Every row gives one point. Each copy is the shape, with its points in the same order, stretched, turned, moved and blurred by noise. Some copies are also mirrored. Which?

Shape (8 x 3):
[[-21  16  53]
 [-53 -38 -39]
 [ 16  16 -45]
 [ 29   5 -38]
 [-21  60  68]
 [ 39   0 -35]
 [-12  -5  -3]
 [-44  25  14]]
Copy 1 (8 x 3):
[[ 31 -30  56]
 [-67  12  24]
 [  7  32 -51]
 [  7  24 -60]
 [ 77 -29  66]
 [  8  19 -66]
 [-12  -1   3]
 [ 15  -5  54]]
Copy 1 is: only turned
Copy 2 (8 x 3):
[[-10  20  67]
 [-69 -57 -18]
 [  5  24 -41]
 [ 21   0 -54]
 [ -6  78  70]
 [ 33  -1 -50]
 [-18  -1   4]
 [-54  22  29]]
Copy 2 is: only turned

Shape (8 x 4):
[[-31  74   7  16]
 [-25 -47 -56   7]
 [ -4  10  -4   8]
 [ 46  70  -3 -76]
 [-48 -25 -67 -24]
 [-20   7  24 -19]
 [ 31   9  -7   6]
 [-20 -41 -48   7]]
Copy 1 (8 x 4):
[[ 40  -2 -38  28]
 [-87  19  40 -25]
 [  0  -3  17   5]
 [101 -28  10 -38]
 [-77  39  23 -47]
 [ 24  23  21   7]
 [ 13 -29  29   8]
 [-77  14  43 -18]]
Copy 1 is: only turned
Copy 2 (8 x 4):
[[ -11   61   66  -11]
 [ -60   17  -60   26]
 [   2   24   -3    9]
 [  53   25   -1 -104]
 [ -81   18  -53  -30]
 [ -19  -20   11  -26]
 [  28   23  -11   -5]
 [ -53    8  -42   27]]
Copy 2 is: only turned
Copy 3 (8 x 4):
[[  54  -37   74   38]
 [  -7   45   -6  -35]
 [   7   -4   20   16]
 [  67 -104  -52   34]
 [  22   15   -3  -54]
 [ -12  -30   31  -17]
 [  15   -6  -18   33]
 [  -6   41    1  -25]]
Copy 3 is: only turned

Shape (14 x 8):
[[ -1   5  20 -34 -22  22 -37  -6]
 [ 47  80   7  -1 -23  55  -1 -40]
 [ 27   6   6 -12  -8 -22  15 -11]
 [ -6 -12 -15  41  18 -41 -10 -13]
 [ 64  28  20  39 -35  36 -14  -1]
 [-34 -11 -30   8 -24 -25   9  -7]
 [-52 -26 -66  28 -35  -6  39   0]
 [-34 -16 -13  35   7  -5  22  29]
 [-36   8 -17  13  26  11   6  12]
 [ 29  33   9 -12  -6  12 -11  33]
 [ 40  59  67   0 -35  24  16 -35]
 [ 60  19  13  16  15   3 -16  41]
 [  6 -24  -4 -19  16  27  14 -10]
 [-24   9 -42  13  -5 -11  29   5]]
Copy 1 (14 x 8):
[[  26    0   -5   -9    6  -16   58    3]
 [  79  -26  -44  -53   75    6   39   43]
 [  -7   -8    3  -10   16  -18   -7   -7]
 [ -71   29    1   18   -6   31  -14    5]
 [  53  -25  -21   24   71   13    7   84]
 [ -52   -5   11  -32  -62    2  -15    3]
 [ -54  -28   12  -50 -121   15  -58   14]
 [ -32   -8   33   -8  -49   39  -22    5]
 [ -15   -1   14  -29  -31   43   13  -16]
 [  23  -40   11   -6   39   15   43   21]
 [  79    4    2  -39   80  -24   22   40]
 [  14  -31    5   43   70   30   25   32]
 [  29    4   -9   -2  -18   -6   -5  -38]
 [ -38  -27   11  -45  -53   25  -20    0]]
Copy 1 is: mirrored
Copy 2 (14 x 8):
[[-26 -16 -31 -16  22   9 -25  -6]
 [-63  13  39 -48 -44  41 -19  32]
 [ 29  -5  -8 -43 -18   4  10  20]
 [ 47   1  22  11  34 -37  42   0]
 [-30 -55  40 -50 -23  27  50  12]
 [ 24  35 -22   2  52 -11  52   3]
 [ 28  63 -23  27  57  15  97  -3]
 [ 33 -17  -7  36  34   6  64  32]
 [ 13   8   1  42  25  13   9  28]
 [  8 -32  10 -45   2  48  -6  40]
 [-62 -46  -4 -59 -65 -12   3  55]
 [ 36 -63  39 -42 -21  45   8  33]
 [ 10  -1 -23  22 -24  28  -9  -7]
 [ 28  40  -1   6  28  20  45  25]]
Copy 2 is: mirrored
Copy 3 (14 x 8):
[[ 20  -7  33 -39  -9  33  -5  33]
 [-18  53  43 -94   1  -4  31 -25]
 [-16   4  20  -8  15   1 -23 -14]
 [ 34 -33  -9   6 -17 -15 -29 -34]
 [ 27  58  75 -58  15 -25  -1 -12]
 [ 37 -55 -17  24   7  24  -4 -13]
 [ 51 -80 -15  63  22   2  43 -34]
 [ 30  -5   3  44 -24 -29  14 -10]
 [ 12  -9 -23  10 -39 -23  22   2]
 [ -7  59  12 -24   9  -5   3  25]
 [-22  64  89 -64 -23  33   0 -25]
 [-18  77  17 -19  13 -50 -18  17]
 [-15 -15  29   0   3 -34  14   8]
 [ 14 -18 -26  27  13  -7  31 -21]]
Copy 3 is: mirrored
Copy 4 (14 x 8):
[[  3  53   6  13   1   3  37  38]
 [ 40  81  27  53 -19  67 -13   4]
 [  8  19  17  11 -26 -23 -18   2]
 [-44 -29  17  11  -2 -11 -12  -3]
 [ 23  40  63   4 -31  59  24 -19]
 [-29  11 -29 -19   0 -23 -13  -3]
 [-35  23 -40 -54  16 -15 -19 -55]
 [ -3 -21 -16 -18  22 -12  12 -31]
 [ -2  -2 -26  17  37  -2   4  -2]
 [ 48  20  27   5   4  15  11  28]
 [ 55  49   9  57 -64  32  13  12]
 [ 41  -2  64   7   5  12  11  11]
 [ -2  30  22  29  22 -28   9 -24]
 [-13   8 -23  -9  19  -8 -30 -28]]
Copy 4 is: only turned

Shape (14 x 9):
[[-54  12 -10  24 -28 -23  14 -96  34]
 [-44 -41  27  -5  26 -31  43 -51  -3]
 [-32  15 -54 -36 -48 -25 -19  -3 -10]
 [-47  13 -48  25 -12 -43 -13 -61  57]
 [-48 -38  35  50  -6  -2  24 -35   0]
 [  8  24  18 -12  -7   9 -12  22 -41]
 [ 27  55  29 -42 -65 -33  -9  23  -2]
 [-31 -33  58 -29   9  47  18   7 -18]
 [ -9 -73  27   6  10  15   8 -31 -31]
 [-13  30  25 -26  -1   0 -16   7 -30]
 [-39  20 -44  23 -26 -23  44 -56  10]
 [ 10  39  26 -26 -24   0 -34  -7 -55]
 [ 15 -29   3 -45   1  36   9 -12 -13]
 [-37  26 -14 -22 -57 -25 -12 -34  -6]]
Copy 1 (14 x 9):
[[-35 -79  -1  22  -6  58 -26  30 -44]
 [-55 -63  58  48 -49   1   0 -12 -28]
 [ -4  -7 -15 -81 -17  10   3  22 -53]
 [-20 -37  -7 -17 -12  75  17  63 -49]
 [-60 -50  22  31  28  39  -4 -14  -4]
 [ 23 -18 -14 -30  12   4 -12 -41  46]
 [ 31   7 -18 -45  15 -16 -61   2  59]
 [-33 -10   3  67   0 -15  -9 -55  -2]
 [-33 -56  30  32   8 -21   5 -32 -16]
 [ 13 -14 -22 -17 -18   4  -7 -33  25]
 [  3 -61  24 -11  -3  62 -22  16 -42]
 [ 24 -38 -38 -43   0 -16 -35 -29  37]
 [ 24 -18  17  36   7 -34 -15 -22 -20]
 [-20 -31 -21 -49 -10  21 -27  13 -30]]
Copy 1 is: mirrored
Copy 2 (14 x 9):
[[  5  10   2 -27 -43 101  -6  -8  18]
 [-62 -25  33 -41 -52 -22 -28   9  34]
 [ 36 -15 -17  45   2  65 -13  45  23]
 [ -7  -6  17  19 -25 121 -43 -36  26]
 [-58  11  36 -40 -36  10  29 -16  27]
 [ 41   5 -32   7  23 -43  20  12  11]
 [ 55 -34 -91 -28  82  -5   7  70   7]
 [-43  10  11 -45 -26 -58  48  34 -28]
 [-25  28  81 -31 -45 -73  20  16  16]
 [ 22  12 -50   5   6 -21  -3  30  13]
 [ 17 -36   3  -4 -28  80   0 -40  29]
 [ 77  37 -58   7  14 -38  11  49  21]
 [ 28  -3  41 -24 -17 -60  20  17 -32]
 [ 38   5 -38   5  -1  68   2  51  22]]
Copy 2 is: only turned
Copy 3 (14 x 9):
[[-65 -25  38  57   4   3  18 -89 -29]
 [-50   9  -9  17 -69 -47   7 -35   1]
 [-33   1  34  52  29  34  -2  25 -41]
 [-44 -23  36  90  29  -5 -15 -49 -29]
 [-15   3 -13  12  -3 -71  42 -65   9]
 [  0  28  -1   8  27   8  28  22  20]
 [-47  37 -13  22  57  54 -28   0 -20]
 [ 36  23 -22 -53 -46 -38  43 -27  -3]
 [-20   0 -40   7 -47 -56  41 -14   4]
 [  2  32  10  12   7   8  29  -1  16]
 [-62 -27  41  31  19  -5  -5 -30  -9]
 [-20  22  12  25  18  43  51   6  18]
 [  4 -18 -22 -18 -31   8  11  11 -17]
 [-50   7  35  52  31  30  19 -27 -39]]
Copy 3 is: mirrored

Shape (18 x 12):
[[-49  -8  47  16 -16 -11   7   6  36  41   2 -53]
 [-30   4  -8   9 -39   1  -3   0  57 -14 -11 -36]
 [-25 -25  -3 -16 -32 -25 -23  -1   8  18  27 -28]
 [-36  -8  23  34 -41  22 -11  13  -8   1  26 -10]
 [-31 -46  48  10 -32  29 -59 -35  11  20 -32 -64]
 [ 10 -74  45  -3  19 -18  13  26   7 -12 -70  41]
 [ 49  22   3  29  24  45 -88 -43 -23  90   9  13]
 [ 15  16  43 -62  11 -13  62  12  -3 -26 -19  54]
 [ 49 -35  74 -20  14 -11   5  18 -18 -54   6  24]
 [-47  57 -21 -50  21 -15  16 -27 -23 -17  44  33]
 [ 46 -15  43   1  57  59 -46 -43   5  69  19  33]
 [ 30 -19  64  16   4 -44  19 -46  -5 -34 -27  51]
 [-21  70   0 -25 -19  10 -25   7 -16  25  15 -35]
 [ 29 -24  39 -10  69 -30  78  41 -16 -36 -42  17]
 [ 33 -45  34  39  35  49 -61 -60  -3  16 -13 -11]
 [-22 -13  -3   4 -65  34  10  -6  21  19  14 -63]
 [-54  19  24  -3 -20  26   6  35  13  -5  -3 -14]
 [-34  42   7 -19 -22  -9 -21  22  40 -24  39 -20]]
Copy 1 (18 x 12):
[[ 16   3  21 -54 -48 -30   9  60  50  -6 -14  55]
 [ 60   4   6 -38 -27  -3 -14  20  70  15 -16  35]
 [ 11 -42 -15 -11  -5  -1  35  50  55  -2 -16  47]
 [ 13  -6 -20 -36  -2 -39   3  34  32  22  -2  19]
 [ 18 -27   8  -6 -72 -65 -26  85  24  33 -21  58]
 [-46  29 -17 -17 -66   3 -24  -5  80  30 -30 -14]
 [-35  20  34  80  -8 -19 -19  54 -28  51  53  -1]
 [-44  15 -35 -10   8  56  13 -70  13 -39 -29  -3]
 [-37   4 -77  15 -20  65   8  -8  29 -24 -35 -44]
 [-25 -58 -18   1  28   9  35 -58  26 -27  19   5]
 [-51  36  46  52 -25   0 -46  64 -18  -6   7  -2]
 [-42  18 -30  38 -44 -24  37 -33  13  10 -24 -34]
 [ 11 -25 -18  -2   7  21  11  -7  12  11  39  37]
 [-49  26  -8 -39 -46  84  -9 -71  20   6 -26 -71]
 [-15   4  38  49 -66 -35 -60  57 -16  39  -7 -25]
 [ 45 -19  26 -35  -4  -1 -12  70   7  16 -44  60]
 [ 14   3 -16 -68 -10  -9 -23  -2  60   1   0  25]
 [ 44 -17 -48 -39   3  21  11   1  82 -40  24  22]]
Copy 1 is: mirrored
Copy 2 (18 x 12):
[[ -12   27  -51   -7   23   17   10    6   12   29    1    2]
 [ -12  -23  -23   -5   32  -12  -31  -17  -29   25   17  -19]
 [  31   28   -8  -35   28   -4  -22    0   -4    6   16   -1]
 [ -14   31   -9    8   18   19   15  -18  -44  -14   -7  -11]
 [  -5   51  -32   -8   87  -18   25   16  -10   14  -37   21]
 [ -22  -37   13   45   39   17   69   88  -22  -18   35   30]
 [  58   66   -8   -2   33  -43   13  -26  -32   17 -121  113]
 [  12  -36   55   52    6   40   26   26   55   27   56  -22]
 [ -25   -6   63   -7   27   52   83    0   16   -5   37   17]
 [  56  -16   36   -2    4   23  -43  -22   67   15  -17  -31]
 [  38   61   10    8   44   29   43   16   -4   46 -108  110]
 [  14  -40   27   13   35   40  114   23   11   16    7  -23]
 [  28   35    1    1    8  -35  -53  -66   35   11  -12    7]
 [ -52  -57   39   28  -14   21   61   69   25    0   42    7]
 [  -6   43    1  -18   74   -3   67   20  -37   19 -106   73]
 [  -6   40  -19    3   33  -22  -40    1  -34   34    9  -24]
 [ -21    0  -14   30   17   11  -15  -17   -5   -9   11   -4]
 [   4  -10    2  -30   15   24  -41  -76   13    7   19   -3]]
Copy 2 is: mirrored
Copy 3 (18 x 12):
[[  30   20  -28  -16  -62  -39   46   49   14   32   -5   39]
 [ -33   -4    2   -5  -18  -43   33   51   39   -8  -18    0]
 [ -21  -25   -5  -12  -46  -33   21   18  -18  -10   38   36]
 [   7  -15  -29   34  -56  -64   -5    9   33  -23   10   34]
 [   2   10  -49  -42  -70 -109  -42   25  -28   25    1   35]
 [ -13   61  -33  -43   18   40  -92   64  -28  -56    1   27]
 [  46   15   13   19  -45  -56  -30  -89 -104   28   -6   17]
 [  31   -2   28  -21   47   60  -40   81   29  -52   31   56]
 [   0   16   -9  -58    1    7  -81    7   28  -49   36   88]
 [  50  -83   41    0    8   30   21   27   41  -35   49  -17]
 [  30    4  -12   -1  -22  -15  -55  -54  -87   23  -37   59]
 [  40   23  -36  -55   65   18  -48   20    9  -78    3   24]
 [  36  -15   47   13  -66  -54   28   14   18   21   45   16]
 [  11   59   -4  -53   40   91  -62   47   51   -4   35   32]
 [   6   20  -55  -37  -13  -55  -73  -56  -51   27  -31   22]
 [ -26  -21  -23   23  -43  -76   31   30   25   41   14   53]
 [  16    0    1   23  -55  -31   -3   59   51   -8    6   21]
 [  -2  -36   43   -8  -58  -35   42   33   60  -32    8   20]]
Copy 3 is: mirrored

Shape (17 x 12):
[[ 35   5  -7  21  32   1 -25   1 -36   2 -28  28]
 [ 42  -4 -38   8  32 -11   4 -29 -35 -22 -19 -16]
 [ 25  -6  19   8  41 -14   8  12 -12  -4 -16 -19]
 [ 28  -4 -12 -20  38 -22 -16  -9 -27 -22 -17 -27]
 [ 18 -16   3  22  14  26  38 -31   4 -11 -41 -13]
 [ 18   4  15 -76  16 -16 -25 -31  43 -33  67  21]
 [ 19 -13   9 -27  33  52   7 105  -1 -31 -28 -27]
 [ 30 -19  -6  -4 -42   9 -13 -26  11 -11  22 -16]
 [  5  17  13  14   6  30  -1  -5 -29 -29  25 -14]
 [ -9  -2  19   8  39  65 -15 -33  11 -12 -41 -23]
 [ 39  73   6   2 -80 -25 -19 -33 -35 -33  -8  15]
 [ 33   8 -43  17  16   3  14  -8 -17  93 -19 -16]
 [ 31  -3  25  17  36   1 -24  15 -20  34 -38 -22]
 [ 43  -8  19   7 -29  36   7 -28 -38  72 -30 -11]
 [-22 -11  -1 -25  -3 -21 -27 -28   8  -8 -11  -3]
 [-20 -16 -10 -19 -53 -25  12 -12 -40 -32 -30   5]
 [ -8 -16   0 -28  27  45  27 -38   0 -16 -31 -25]]
Copy 1 (17 x 12):
[[ -5 -12 -35 -36 -16   3 -29   8  21   3  67  10]
 [ -4  -4 -34  13  -9  28 -13 -24  18 -14  48  19]
 [-10 -26 -27  -4  26  10 -18  -6   7 -20  33 -21]
 [-14 -16 -53   4   7  30   8   1  28 -27  39   3]
 [ 17 -24  31  30  -8  -7   2 -48 -17 -36  42 -19]
 [  2  38 -77 -22  31   7  18  75 -42 -39   3  55]
 [ -4 -30  12  11 -44  22  -6  20  -8 -22   4 -93]
 [ -2 -13  -5  -4 -16   3   8  -9 -30 -26 -17  37]
 [ 27 -45 -29   7 -23  14  10  16 -27  18  12   8]
 [ -4 -50   0  24 -44 -22  67  -6 -33 -35  60 -21]
 [ 17 -27  28 -34  -8  54 -16  43  -8  30  37  67]
 [-62  -3  21  24   1 -73 -65 -17  34   4   8   0]
 [-44 -51 -16 -14  12 -17 -20   5  18 -21  43 -21]
 [-40 -77  54  26  -8 -53 -52   4  13 -27  11  16]
 [ 10  -3 -27 -19   0  -7  49  -7  25 -21  14  13]
 [ 60 -22  26  -9 -18  32  17 -38  61  -5  -8   2]
 [ 17 -35  19  59 -22 -15  38 -17  -3 -49  26 -20]]
Copy 1 is: mirrored
Copy 2 (17 x 12):
[[-10  -9  35 -10  19   6  18  61  16 -35 -17  48]
 [  2 -22  44   6   2   2  48  28  -7  10  26   0]
 [-20   5  56 -24   2  15   1  10  10 -18  17  20]
 [-12  -9  74  16  18  -6   2   9 -18  -8  15  -1]
 [ 16 -10  23 -37 -29 -17  25   5  12  30  20   6]
 [ 63  23  25  61  41 -23 -75 -54 -38 -38  78   4]
 [-41  -5  42 -28  51  39 -57  41  36 -22   4  -5]
 [ 39 -23  26  -6 -10 -10 -18  -5 -50  38 -21  23]
 [-17 -18  20  11   7 -11  16  -5  18  28   3  41]
 [ 19   8  36 -23  27 -39   1  -8  28   8  12  13]
 [ 18 -73 -28 -17 -30 -50  -5  31 -79  18  -5  72]
 [-15  45  23 -21 -20  34  62  54 -26  32 -37   0]
 [-34   8  73 -34  22  11   6  31   7 -24 -30  38]
 [ -5   6  58 -25 -44 -21   7  52 -18  63 -55  49]
 [ 32   0  49   9  -5 -38 -31 -21 -41 -22 -14 -14]
 [  6 -40  25  -3 -64 -49 -28   3 -42  10 -18 -24]
 [ 14  19  40  -7 -12 -43 -15 -12   9  41  49 -29]]
Copy 2 is: only turned
Copy 3 (17 x 12):
[[  24    6  -16   89  -16   -2    0   34   11   22  -11  -54]
 [  37   44  -13   97  -61  -15  -16    0   28   -1  -14  -56]
 [  35   21    0   48  -17   37  -12   11   -4  -20   17  -30]
 [  34   27    2   78  -28    4   17   -5    2  -27   15  -59]
 [  51   44  -18   45  -33  -15  -48   35   21   13  -18   16]
 [ -90   30  -62  -17    6  -23   75  -38  -16  -46   45  -53]
 [  69    3  -18   27   60   44  -28   18 -121  -43   -2  -60]
 [ -15  -20  -36   30  -34  -41  -19  -32   14  -45  -23    6]
 [ -23   35    3   48  -29   16   -4   15  -30   -6  -52   -7]
 [  54    6  -13   41  -28  -10   34   53  -35   13  -38   30]
 [ -54   23   -8   81   46  -59  -43   -9   90  -69  -55   21]
 [  73   -8  -29  -13  -70  -14  -46   75   60  -11  -25  -81]
 [  65  -19   -7   54  -27   32  -10   41    0  -26    4  -25]
 [  35  -13  -13   29  -43  -44  -61   92   36  -46  -30   -2]
 [   8  -13   13   12  -10  -47   45  -21   26   -7   19  -17]
 [  -5   16   57   40   11  -69  -23  -18   40  -16    3    3]
 [  40   52    0   21  -26  -38   11   47  -21   -4  -12   -3]]
Copy 3 is: mirrored
Copy 4 (17 x 12):
[[-51 -45   9  37  19  17  40  34 -25 -21 -42   1]
 [-54   3  15  61  33  27  26  12  13  11 -28 -35]
 [-45   6  24 -15  24  44  28   7 -15 -18   2  -3]
 [-69  -1  17  23  10  48  24  15   4  11   9 -38]
 [ -4  16  42   0  50  24   0  11 -28  13 -59 -25]
 [ -8 -49 -65  26  -2  33   5 -36 -34  51  85  28]
 [-22  -7 -17 -65 -55  66  81 -13 -67 -32 -18 -91]
 [ 43  12  14  50  -8  -2   2  -2 -27   7  27  -9]
 [ -4 -30  31   3  28 -18  35 -28  -7 -17   6 -49]
 [-47 -21  64 -29  36   3 -12   4 -81  14 -44 -67]
 [ 49 -51  71  64 -24 -10  67   8  77  34 -12  19]
 [-15  66  -3  19  10 -41  23  88 -43   2 -33  13]
 [-55   8  52 -18  10  25  37  49 -56 -31 -10  -1]
 [ 34  28  55   5  35 -22  60  93 -74  -4 -15  -7]
 [-16  -5   6   2  -3  23 -34  29  -1  24  23 -11]
 [ 39  -7  14   8   0  40   1  47  64  18  -2 -42]
 [-23   7  24 -27  44  23  -3  19 -43  43 -27 -79]]
Copy 4 is: mirrored
